Rows are points. A path goes straight from each point to the next, and from the last back to the first. The post is the endless flat space through its rows: a point in 2 columns, a line in 3, a plane in 4, and so on, so that a path can go around it. Count how often the path circles the post. Going back the other way cancels.
In the rows, 128 means zero.

Post (1 x 2)
[[144 104]]
Path (21 x 2)
[[145  93]
 [146  84]
 [154  90]
 [180 102]
 [172  94]
 [141  74]
 [102  91]
 [123 126]
 [151 127]
 [168 112]
 [158  82]
 [140  96]
 [101  92]
 [132 105]
 [127  94]
 [145  91]
 [181 102]
 [171 121]
 [140 116]
 [106 105]
 [133  98]]
Times around: 0

Post (7 x 8)
[[119 118  94 104 121 144 127 124]
 [101 124 165 158 139 104 137  85]
 [133 146 137  63 110 134 140 150]
 [160 118  87 198 158 163 145 187]
 [118 145 161 129 126 119  92 106]
 [121 162 155 101 160 140 140 103]
 [ 91 140 151 134 173  97 113 106]]
Path (21 x 8)
[[129 140 135  64 150 133 113 170]
 [158 123 126 129 184 120 128 122]
 [109 136  98 129 184 101 110 120]
 [100 183 105 114 150 148 100 102]
 [ 84 184 192 128 147 102  92 134]
 [100 188 208 153 105 116  68 141]
 [149 156 156 139  93 134 106 156]
 [133 154 190 134 125 108 171  95]
 [134 125 183  81 159  68 137 119]
 [174 130 105 145 124 192 124 138]
 [104 121 119 161 168  85 103 109]
 [136 165  77 121 169 172  92 129]
 [110 140 137 141 121 138 166 130]
 [137 146 165 117 130 162 129 178]
 [147 124 181 139  94 178 149 160]
 [ 84 144 136 124 152 102  63 134]
 [134 161 130 184 142 137 102 160]
 [134 153  77 138 164 123 129 123]
 [125 120 101 135 199 118 108  94]
 [142 116 201  82 108 121 132 144]
 [ 93 122 163 107 163 153 158 143]]
Times around: 0

Post (17 x 18)
[[143 129 108  84 126 118 131 135 144 153 154 117 162 117 126 140  77 151]
 [124 117 133 150  64 150 172 105 169 135 118 161 130  81 162 128 123 135]
 [134  90 154 122  81 168 152 148 149 166 133 109 155  60 146 146 141 171]
 [123 120 164 128 202 143  66 108 120 128 147 143 166 132 161  66 133 134]
 [117  98 135 123 122 123  99 143 174 169 137  70 162 120 174 143 132  80]
 [113 120 156 178 115 138 152 138 155 106 158 151  90 101 102  97 129 181]
 [145  67 123  57 140 126 150 147 132 106 130  98 154 163 130  94  99 147]
 [169 132 143  70 196 151  76 125 158 135 164 120 111 117 156  95 139  70]
 [126 117 148 174 135 160 121 114 154 113 103 143 103  72 125 159 141 144]
 [ 99 121 135 150 166 139 145  81 141 137 135 157  88 106 101  92 167 190]
 [ 88 118 137 121 159 105 117 156  99 112 125 197 109 126 136 108 159 192]
 [134 128  95 138  83 144 119 129 152 116 144  86 139  89 148 114 139 143]
 [112  81 123 109  76 129 116 147 187 139 108 105 138  69 149 106  96 142]
 [131 103 125 165 113 112 142 137 124 144 112 140 125  70 110 114 148 127]
 [116 139 149 133 124 129 135 126 161 105 115 167 135 101  85 110 168 159]
 [160 107 100  74 187 112 145 172 166 136 145 137 183 144 165  94 111 176]
 [150 109  95  72 182 150 126 184 136 151 122 189 159 188 106  81 117 188]]
Path (22 x 18)
[[118 112  79 159 120 161 144 168 153  82 129 135 125  97  65 139  91 192]
 [104 131  96 145 137 131 122 132 206 118 193 161 132 138 143 111 161 161]
 [146 147 178 161  94 140 125 116 134 146 220 131 144 116 117 113 178 184]
 [126 145 138 147  96 139 101 112 150 108 136 144 168 130 143  56 123 137]
 [121 152 168 125 141  86 159 140 125 128  92 178 151  82  76  72 134 131]
 [ 82 103 159 152 157 129  88 127 164 108 145 113 122 122 167 118  98  83]
 [151  96 131  58  97 139 138  95 199 123 138 169 131  80 175 127 101 109]
 [115  88 151 100  91 177  63 121 135 127  81 133 123  80 135 123 175 165]
 [185  95 127  98 114 122 124 163 173 113 149 132 134 116 133 122 158 139]
 [138 107 102  80 121 131  97 136 143 100 151 143 182 117 152 138  79 140]
 [119  54 149 142 129 123 135 210 134 152 144 105 145 136 109 120 178 171]
 [142  98 135 168 155  98 115 108 116 145 126 161  62 123 138 153 118 151]
 [167 163 116 131 160 154 119 143 179 143 125 124 100  98 137 136  98 132]
 [ 94 123 113  82 136 117 121 173 139 140 101 134 183  76 136  42 120 184]
 [109 141 151 150 111 135 146 133 145 125 119 139 129 115 155  81 135 135]
 [120  88 109 126 150 157 107 143 118 181 127  85 118 121 133  59 162 149]
 [131  95 119  95 106 184 163 115 135  82 167 103  82  60 152 109 141 153]
 [137 115  85 151 148 141 127 114 172 152 206 118 168 146 139 102 114 149]
 [140  61 129 135 105 160 127 119 141 123  62 169 148 107 164 137  85 131]
 [187 127 145 141 134 138 140 129 169  87 108 112  90 120  62 115 138 133]
 [ 92 146 155 130 121 115 156 151 112 167 154 121 195 119 151  78 120 156]
 [122  85 110 135 139 101 199 103 127 104 151 113 136 109 120  67 129 163]]
Times around: 3

Post (17 x 18)
[[113 139 122 144  93 113 142 173 155 112  85 167 130 156 132 161 133 113]
 [143 155  73 129 181 154 200 124 133  96 124 105 122 155 169 136 157  99]
 [122 148  85 146  92 114  96 165 149 109 130 128 112 176 147 166 101  85]
 [ 87 110 125  72 143 120 120 145  99 167 146 112 168 145 121 140 154 142]
 [129 168  59 126 127 118 115 145 122 102  80 131  83 171 142 154 121 109]
 [140 109 154 118 132 106 103  84 150 139 147 139 138 113 116 127 133 163]
 [112 159  96 161  59 127 111 143 117  77 122 172  97 118 129 157 107  82]
 [170 172  93 163 175 152 165 201 141  78 141 168 119 143 128 136 104  96]
 [ 85 125 108 114 125 122 102 144 156 143 158 129 128 101 139 116 161 167]
 [107  95 100 142 110  96 139 143 105 156 137 113 152 103 140 121 130 170]
 [104 142  89 166 149 116 110 140 151 115  99 145 102 130 127 171 103  79]
 [123  90 139 114 132 141 146 137 130 117 150 133  91 131 104 145 118 152]
 [152  76 104  86 105  96 107 109 161 150 147 141 136  53 137 146 130 126]
 [109 112 144 100  99 104 115 108 123 186 175 162 112 137 147 117 132 144]
 [116  85 101 130  81 127  99 119 144 167 126 136 117 129 106 115 151 118]
 [129 132 109 111 113  87 153 136 139 158 145  92 107 108 107 123 125 121]
 [ 95  71 124  98 126  88 112 137 122 118 154 134 138 118 134  79 111 140]]
Path (26 x 18)
[[192  63  67 126  88 132 148 198 113 110 112 148 111 122  92 109 130  75]
 [177 142  93 154 160 158  94 155 128 101 124 124  98 144 129 166 108 193]
 [163 132  95 147  56 140 158 114 112 131 157 141  84  77 133 123 113 135]
 [197  19 112 131 145 121 131 114 106  87 114 126 141 185 129  71  86  69]
 [110 140 110 151 146  65  92 125 152 109 131 124 138 111 133  97 124 140]
 [ 90 152  55 161 146  79 135 190 136 107 107 129 132 124 164 163 106 123]
 [ 93  92  94  90 160  89  98 153 132 111 146  98 125 128 110  75 134 101]
 [135 137 125 141 144  89 133 211 113 155 102 113 160 105 110 191 110 125]
 [104  67 113 130 140 170 103 182 154 137  75 153 142 128  95 179 144 167]
 [132 120  62 142 133 127 123 185 156 101 107 126 125 133  93 165  88 132]
 [134 146  60 145 101  70 126 226 141 124 148 102  96 136  89 141  90 116]
 [178 105  68 154 108  71 179 138  67 116 129 106 128  78 166 127 123 139]
 [132  90  51 160 115 141 132 135 150  80  98 127  87 108 150 109 143  67]
 [115  90  60 158 108 124 116 172  44  96 138 119 151 135 127 133 107 150]
 [124 126 123 100  68  66  95  96 197 173 124 143 129 121 120 215 126 132]
 [110 116 116 155 134 156 136 139 150 128 130 136 133 142 123 142 120 149]
 [132 112  97 130 108 132 120 182 113 137 120 119 150 133 149 122 114 144]
 [169  81 106 176 175  90  87 123 166 151  73 128  97 137 102 171 109  94]
 [ 90  88 145 108 128 122  77 108 114 141 146 160 154 156 101 115 143 124]
 [107 128  88 141 118 120 210 143 103 156 127 100 169 149 127 180 143 155]
 [176 142  84 130 126 143 121 175 163 140 149 145 126 129 140 149  84  85]
 [123 122 165 135  99 170  64 136 144 123 175 165  78 134 126 115 126 160]
 [ 78 152  98 115 157 111 129 197 124 182 130 134 140 108 176 148 141 123]
 [162 109  86 113  65 121 124 121  69 131 188 108 104  94 135 103  56  86]
 [ 78 161 132  72 151 101  90 151 146 139 139 174 117 157  98 141  88  97]
 [ 81 113 124 157 102 132 159 151 138 137 166 182 167 170 169 168 148  86]]
Times around: 0

Post (17 x 18)
[[137 113 131 137 137 117 152 133 118 134 114 122  87 152 126 103 152 126]
 [122 171 163 148 190 127  98 175 142 199 139 153  91  91 124 138  93 142]
 [154 138 121 122 103  81 117 101  97 135 146  99  52 145 149 163 127 157]
 [ 67 140 140 110 125 138 161 153 108 160 126 103 115  91 142 167 155 140]
 [151 124 132 132 164 156 148 149 123  87 145 107  98 118  89 158  97  61]
 [151 162 142 160 148 109 157 130 147 144  79 145 126 124 125 156 145 137]
 [124 210  50 167  93 122 154  83 110 157 125 113 201 133  69 117 147 174]
 [147 110 157  88 112  93 142 164 107  94 177  98  95 134 171 157 165 104]
 [195 111 183 140 140 179 147 126 162 151  91 120 122  75 127  72 122 102]
 [ 82 144  88 150 178 102 147 136 123 111 137 103  99 124 139 143  93 110]
 [109 117  90 188 112 103 123 102 116 137 131 109 117 128 112 133 101 153]
 [125 110 180 103 123 146 124 143 135 120 123  97 198 172 149 138 129 151]
 [120 152 107 154 121 109 126 123  87 114 129  98 123 153 135 158 132 116]
 [146 141 139 162 166  93 143  92 105 153 138 128  92 120 160 130 145 160]
 [176 135 116 179 145 163 128 145 141 154 113 115 143  82 143 120  83 178]
 [126 111 106 121 125 154 164  79 144 106 143 140 152 149 180  86 163 137]
 [110 174 140 170 174 157 111 136 152 153 106 113 132  83 116 125 126 167]]
Path (21 x 18)
[[ 95 136 133 107 173 106 124 141 141 135 122  90  89 133  67 155 134 131]
 [180 176 109 169 144 151 123  81 186  98  95 105 110 106 175 117 128 135]
 [116 131 106 211  93  90 140 118 139 118 169 106 167 115 115 111 149 179]
 [ 93 146 123 136 111 148 147 159 133 118 118 127 149 107 144 136 140 150]
 [155  59 192 140 169 153 159  86  89 116  66 122 110 162 115 107 183 132]
 [ 90 117 125 130 142 102 150 136 103 103 123 109  66 117 185 162 180  68]
 [171 181  93 161  98 154 140 113  97 121 154  68 132 110 133 143 117 125]
 [ 86 174  98 160 192 140 176 122 144 110 108 107 150 112 132  68  86  89]
 [101 165 109 138 189 120 150 121 107 154 159 138 121  95 147 117 113 156]
 [ 95 123 109 149 134 152 149 109  95 130 108 116 154 115 136 149 154 119]
 [166 128 132 144 139 104 125 132 149 148 151 155 122 132 190 148 132 174]
 [141 184 149 150 184 145 159  99 178 117 147 103 121  79 104 113 155 145]
 [145 172 131 157 153 143 166 114 146 159  96  88 149  91  96 107 176 168]
 [186 174  76 108 136 123 121  86 141 169 134 144  71 115 133 108  97 157]
 [150 184 127 139 169 158 153  81 116 148 101 152  79  84 146 155 117 131]
 [ 52 212 131 148 216 105 166 160 124  94 135 122 119 100 125 166 136  87]
 [121  69 193 122  86 144 121  68 120 112 144  87 114 173 120 154 159 145]
 [138 156 103 177 159 111 134 152 114 147 159 127 123 128 152 182  89 123]
 [105 123  42 173 129 113 158 168  95 119 154 179 111 224 154  96 151 112]
 [125 184 146 139 162 150 156 112 152 107  94 158 121 119 149 129 128  75]
 [166  90 140 146 125 138 123  91 131  94 114 115  85 137 114  83 154  94]]
Times around: 2
